Every row gives one point. Each copy is the shape, with its points in the same order, stretched, turned, moved and blurred by noise. Some copies are also mirrored. Which?

Shape:
[[  1 -16  -1]
 [ 31 -29 -77]
 [ -7  -3   8]
 [ 58  11 -23]
 [-86  37  12]
 [ 16 -20  21]
 [ 33  -4  19]
 [  8  27  -7]
 [-15 -33 -21]]
Copy 1, 9 rows:
[[-22 -24  -2]
 [ 63 -22 -36]
 [-32 -13   4]
 [  4  21 -55]
 [-36  13  90]
 [-49 -20 -13]
 [-45  -5 -41]
 [-22  19  -3]
 [  2 -44   4]]
Copy 1 is: mirrored
Copy 2, 9 rows:
[[-14  -4  -3]
 [-51  20 -75]
 [  5   6   4]
 [-51  49  -3]
 [ 95   0 -12]
 [-17   0  19]
 [-27  12  27]
 [  2  41  -3]
 [ -4 -19 -34]]
Copy 2 is: mirrored
Copy 3, 9 rows:
[[ 12  17   7]
 [ 29  15 -70]
 [  5  12  24]
 [ 50 -28 -17]
 [-82  13  38]
 [ 28  20  37]
 [ 35  -4  43]
 [  0 -16   6]
 [  2  40 -11]]
Copy 3 is: mirrored

Shape (9 x 4):
[[ 17 -14 -30 -37]
 [-30  24 -28 -40]
 [ 14  11 -56 -38]
 [-12 -29  -2  16]
 [ 17 -38  28  34]
 [ 46 -28 -28  28]
 [ 12   9  34  -2]
 [ 22 -69 -34 -23]
 [-31 -31   3  31]]
Copy 1, 9 rows:
[[-17 -34 -45  27]
 [-28  20 -31  11]
 [ -8  -9 -66  23]
 [  9 -39   2 -12]
 [ 28 -66  26  11]
 [ 48 -66 -32  13]
 [ 12 -16  26  42]
 [-25 -86 -48   7]
 [ 10 -37  16 -29]]
Copy 1 is: mirrored
Copy 2 (9 x 4):
[[  6 -46  -8  -1]
 [-31 -13 -20 -42]
 [-13 -52 -38  -6]
 [-31 -14  46   3]
 [ -4  17  61  37]
 [-19 -36  17  55]
 [  4  26  18  -1]
 [  8 -79  37  23]
 [-47  -3  59   2]]
Copy 2 is: only turned

Shape:
[[-43  -4  -8 -23  71 -63]
 [  3 -42 -30  36 -31 -36]
 [  0 -45  18 -60  13  63]
 [-24 -15  15 -25  -7  44]
 [-12   0  -6  36  10  57]
 [-44 -30  26 -47 -26 -37]
 [  3  45   5  13 -22  -6]
 [ 23  22 -12  42 -35 -11]
 [ -5 -36   8 -30  36  40]
 [ -3  22 -87   4  22   8]]
Copy 1 (10 x 6):
[[-20  69  24  24  32 -61]
 [ 38  -2   6  26 -67 -13]
 [ 15  16  17 -84 -13  48]
 [ 13  29   8 -34 -13  54]
 [ 51  21  21   8   1  59]
 [-31  56  14 -17 -50  -1]
 [ -9   4 -24  43  10  28]
 [ 17 -17 -16  53 -10  24]
 [ 16  17  30 -43   5  29]
 [ 58  23 -45  17  26 -19]]
Copy 1 is: mirrored
Copy 2 (10 x 6):
[[-21  11  -9 -27  89   2]
 [-14 -69 -24   9  29 -43]
 [ 37 -13  18 -39 -15  58]
 [ 14 -12  20  -4 -12  43]
 [ 27 -11 -25  51  -4  32]
 [-47 -16  45 -43  18  -3]
 [ -7  27 -14  21  -8 -29]
 [  2  -7 -16  35  -3 -50]
 [ 44 -15   5 -17  25  48]
 [ -8  10 -83 -20  14  21]]
Copy 2 is: only turned
Copy 3 (10 x 6):
[[ 16  -1  34 -12  73 -52]
 [ 11   5 -41  15 -34 -69]
 [-28 -40  26 -59 -18  17]
 [-33   1  22 -16 -16  11]
 [-30 -15 -10  47  -7  22]
 [ -9  32  51 -49 -19 -57]
 [ 19  50  -3  31 -15   9]
 [ 25  33 -36  41 -33  -6]
 [-18 -41  21 -26   6   3]
 [-13  16 -75   3  47   6]]
Copy 3 is: only turned
